Rows are points. The ring and each string are closed loops that go straight from each point to the next, and from the last back to the first. Before rounding, they use only three directions, however many columns there are. Count how often each string passes through the ring. Passing back the other way cancels.

Ring (10 x 4):
[[-21   5 -22  -7]
 [-25  39   3 -15]
 [-21  59  21 -15]
 [ -9  65  36 -10]
 [  4  45  38  -2]
 [ 12  15  27   5]
 [ 14 -12   8  10]
 [ 12 -30 -13  13]
 [  0 -33 -33  10]
 [-13 -16 -32   1]]
String, 22 rows:
[[-13  19   0  -6]
 [-31   9   0 -22]
 [-34  11 -22 -18]
 [-24  20 -29  -6]
 [-26  31 -31  -5]
 [-36  36 -10 -20]
 [-27  21  18 -24]
 [-14  26  12 -11]
 [-11  38  13  -7]
 [-12  18  18 -12]
 [-10  59  47 -15]
 [-10  21  27 -12]
 [ -6  25  31 -11]
 [ -1  39  53 -12]
 [ 12  65  52   2]
 [  8  54  27   6]
 [  5  64  31   3]
 [ -1  95  49  -5]
 [-15  86  46 -16]
 [-24  80  34 -20]
 [-23  72  10 -12]
 [-13  41  -6  -2]]
Times through: 1
String (23 x 4):
[[ -2 -43 -29   5]
 [ -7 -14   3  -6]
 [  1  -3  -3   4]
 [ 16 -15  -9  17]
 [ 32 -23   4  25]
 [  9 -12  30  -2]
 [ -1   4  20  -5]
 [  2  12  14   1]
 [ 22  18  14  17]
 [ 27   6  18  19]
 [ 17   6   1  16]
 [  1   0   6   1]
 [ -2 -16   7  -3]
 [  5 -50 -14   5]
 [ -4 -18  -7  -1]
 [  0 -12 -27  10]
 [ -1 -25 -54  16]
 [-12 -31 -56   8]
 [-18 -21 -26  -7]
 [-15  -7  -4 -10]
 [ -5   5 -21   6]
 [ -5 -20 -49  12]
 [  0 -45 -62  18]]
Times through: 3

Ring (6 x 6):
[[ 36 -46 -40  12  31  -3]
 [ 32  -1 -49  20  25  -5]
 [  4  28 -31   2  17   5]
 [-18  12   1 -18  18  15]
 [-25  16  35  -1  37  16]
 [  3 -17  16  14  45   6]]
String (24 x 6):
[[  1 -15 -26 -19  14  11]
 [-10  30   3   6  29   9]
 [-23  50  21   9  33  12]
 [-39  31  34 -19  26  22]
 [-29 -19  21 -37  20  23]
 [-41  41  61   4  44  19]
 [-38  72  72  33  58  13]
 [-25  62  56  38  57   8]
 [-24  40  66  36  63  10]
 [ -4 -19  36  16  52   9]
 [ 16 -65  -9  -7  33   7]
 [ 17 -51 -26 -11  24   6]
 [ 12   7   2  29  45   0]
 [ 31 -17 -17  36  46  -6]
 [ 54 -78 -62   9  27  -7]
 [ 52 -85 -75  -7  16  -4]
 [ 58 -95 -93 -16   7  -4]
 [ 45  12 -62  39  29 -12]
 [ 20  65 -26  52  39  -9]
 [ 10  27 -20  21  30   0]
 [  6  39 -16  23  31   1]
 [  0  79 -20  31  27  -1]
 [  0  41 -46  -8   5   6]
 [  6 -31 -50 -38  -2  12]]
Times through: 2
String, 27 rows:
[[  8  78  -6  53  44  -6]
 [ 28  65 -50  48  29 -11]
 [ 29  -6 -66   2  11  -2]
 [ 18 -33 -46 -15  12   5]
 [  4  19 -14  10  28   4]
 [-13  81   4  27  33   4]
 [-13  52   5  14  30   8]
 [-34  58  17  -8  21  17]
 [-28 -14   3 -46   8  23]
 [ -4 -55 -19 -42  10  17]
 [ -7 -16   0 -14  24  13]
 [-27  53  45  21  46  12]
 [-43  59  72  18  52  17]
 [-38  12  56  -9  40  21]
 [ -4 -56  -8 -36  17  17]
 [-11  16  14   5  34  10]
 [-31  63  45  19  44  12]
 [-44  46  42 -13  29  22]
 [-20 -23 -12 -47   4  21]
 [-21  22 -10 -25  10  16]
 [-17  82  12  29  36   5]
 [  3  18 -16   7  25   5]
 [ -1  69  -5  34  35   0]
 [ 12  89 -31  47  31  -7]
 [ 33 -13 -69   2  11  -3]
 [ 29 -32 -59  -6  13   1]
 [ 12  10 -22  15  29   1]]
Times through: 4
